Each point is reached from the start by the listed moves, each made once or not at all, plus a little noise. Say if it took an odd or an even number of moves. Then give how often each move was made.

Moves:
(1): [79  3 14]
(2): [14 61 12]
(3): [ -8 -15  46]
Start: [18  2  0]
Points:
[25 47 57] -> even (0, 1, 1)
[12 -9 46] -> odd (0, 0, 1)
[104  50  71] -> odd (1, 1, 1)
[17  3  0] -> even (0, 0, 0)

Moves:
(1): [ 85 -18  35  35  11  -8 -28]
(2): [  5  62  29 -15  -3  -9   8]
(3): [-21 -27  65   6  19  29  33]
(4): [-48  33  -3  86 -14 -21   9]
Start: [ 33  28  17 -29   4  -2 -29]
Points:
[ 19  63 109 -30  15  17  15] -> even (0, 1, 1, 0)
[ 98 -13 115  13  28  27 -18] -> even (1, 0, 1, 0)

Moves:
(1): [ 43  48  10   3  -2  17  35  -1 -35]
(2): [ -4  80  10 -11 -13 -27 -33 -47   6]
(3): [  4 -19  57  -8  -3  24  17 -11  -1]
(4): [ 39  14  19  88 -33  19 -27  14   3]
(5): [ 15   2  12  20  71  14 -13 -10  13]
(6): [-36  34 -17 -26   2  35 -11  31  13]
(7): [-40   4 -28  38  -7   8  72 -28  43]
(8): [-22   1  21   6   2 -28   7  37  10]
Start: [-12  14  11 -32  -5 -13  46 -24   4]
Points:
[ 42  94 110  61  12  11 -12 -83  30] -> even (0, 1, 1, 1, 1, 0, 0, 0)
[ -48   83   54   -7  -30  -18  100 -119   61] -> odd (0, 1, 1, 0, 0, 0, 1, 0)
[-10  -8  67 -41  -9  10  66 -35   2] -> odd (0, 0, 1, 0, 0, 0, 0, 0)
[-83  44  22 -23  -9  54 121 -28  55] -> odd (0, 0, 1, 0, 0, 1, 1, 0)
[-35  41  85  25 -27  43  33  49  21] -> even (0, 0, 1, 1, 0, 1, 0, 1)

Moves:
(1): [ 24 -11  11 -11   0 -29 -18  11  26  21  35]
(2): [ -5  36  -2  -6   5  31   1 -13   5 -42 -52]
(3): [-49 -11  49  16  17   2   9 -24  15  12  -6]
(4): [  4 -14  12  -6 -15  11   3  10  -1 -14  15]
(5): [ 29  10 -24  12  24  34  24   4  -1 -21  24]
(6): [-17  13  11 -35  -4   2  12 -14  -9  18  -1]
(7): [-22 -24  12 -30   6 -10  -9 -15  -3  -4  10]
(8): [-24   0  15 -18  34  58  13  24  -3  13 -38]
(9): [ -3 -11 -42  21 -33 -12  20 -13  37   8  15]
(10): [ 19 -13 -12  -2  -8 -10  11 -15   8  -1 -23]
(11): [-30 -14  20  11   4 -31  25   2  17  -4  15]
Start: [ 15 -10   4  -2  -7  24  -3   0  -1   2  -5]
Points:
[-21 -35  29  11  21  76  84 -20  99 -24 -22] -> odd (1, 1, 1, 1, 1, 0, 0, 1, 1, 1, 1)
[ 51 -26 -28  16 -31  17  70 -14  87 -51  25] -> odd (1, 1, 0, 1, 1, 0, 0, 0, 1, 1, 1)
[ 36  -2  23  -3   8  34  29  14  47 -60  29] -> odd (1, 1, 0, 1, 1, 0, 0, 0, 0, 0, 1)
[-34 -27  76 -46  63 121  25  -6  34 -34 -16] -> odd (1, 1, 1, 1, 1, 0, 1, 1, 0, 0, 0)
[ -2 -30  35 -81  -5 -13 -18 -16  19  38  44] -> odd (1, 0, 0, 0, 0, 1, 1, 0, 0, 0, 0)
[ -1 -31 -14 -59  20  71  40  -1  49  40  38] -> even (1, 0, 0, 0, 1, 1, 1, 1, 1, 0, 0)

Moves:
(1): [ 14  -6  25  11   6  -8  -1  -7  -2  11 -18  -8   7  12]
(2): [-14  50 -16  -2 -10   1  12  11 -20  -5 -17 -12 -20  -5]
(3): [  8 -13  12 -15 -21  13  25 -14   1 -13  -8 -12 -17   7]
(4): [  9  55   6  14 -16   0   4  -6  20   4  19  -3  30   6]
(5): [-29   9 -17  -6  17   3  37  -6 -17 -20   4 -11  -1 -32]
(6): [ 21  14   8  20  -3  39  -9 -10  -3  -9 -16   0 -18  -6]
(7): [ 21 -36 -11 -13   5  -5  -8 -21  -1  -7 -12 -26  -3  10]
(8): [  6  13  11  18 -10   8   8  16  10  13  11 -18 -20 -17]
(9): [-36  -7  -8  -7   1  -7 -10  -5  12  -6   1  -6   3  -3]
(10): [  2  24   3   3  -9  -8   5 -10   6   7   2  15  -7  -8]
(11): [-23  -6 -28 -16  36  -2  27 -10  -1 -37   7 -20 -45  21]
(12): [ 18 -17   9 -21  19  -5 -16  11  31  19 -27   8  16   0]
Start: [-41 -28  -6 -27  17   9 -10  18   8 -12  -4 -10   4  -5]
Points:
[-34  12  32  20   2  32 -16   4  29   5 -28 -26 -31 -25] -> odd (1, 0, 0, 0, 0, 1, 0, 1, 1, 1, 0, 0)
[-33 -60 -30 -72  29   7  37 -37  16 -57 -15 -50 -70  25] -> even (0, 0, 1, 0, 0, 0, 1, 0, 0, 1, 1, 0)
[-71  23 -32 -35  35 -10  14 -20  17 -52 -24 -87 -25  38] -> even (1, 1, 0, 1, 0, 0, 1, 0, 1, 0, 1, 0)
[-75 121  -5  -3 -33  58  62  -5  16 -41  -4 -57 -47 -63] -> even (0, 1, 1, 1, 1, 1, 0, 1, 1, 1, 0, 0)
[-42   9 -48 -27  53  42  41 -36   5 -80  -2 -72 -34  -7] -> odd (0, 0, 0, 1, 1, 1, 1, 0, 0, 0, 1, 0)
[-90  15 -30 -35   8   2  -8  22   3 -23 -23 -28 -15 -14] -> even (0, 1, 0, 0, 0, 0, 0, 0, 1, 0, 0, 0)
[-43  12  18 -42  18  23  55  29  11  -7 -58 -62 -29 -39] -> even (1, 1, 1, 0, 1, 0, 0, 1, 0, 0, 0, 1)
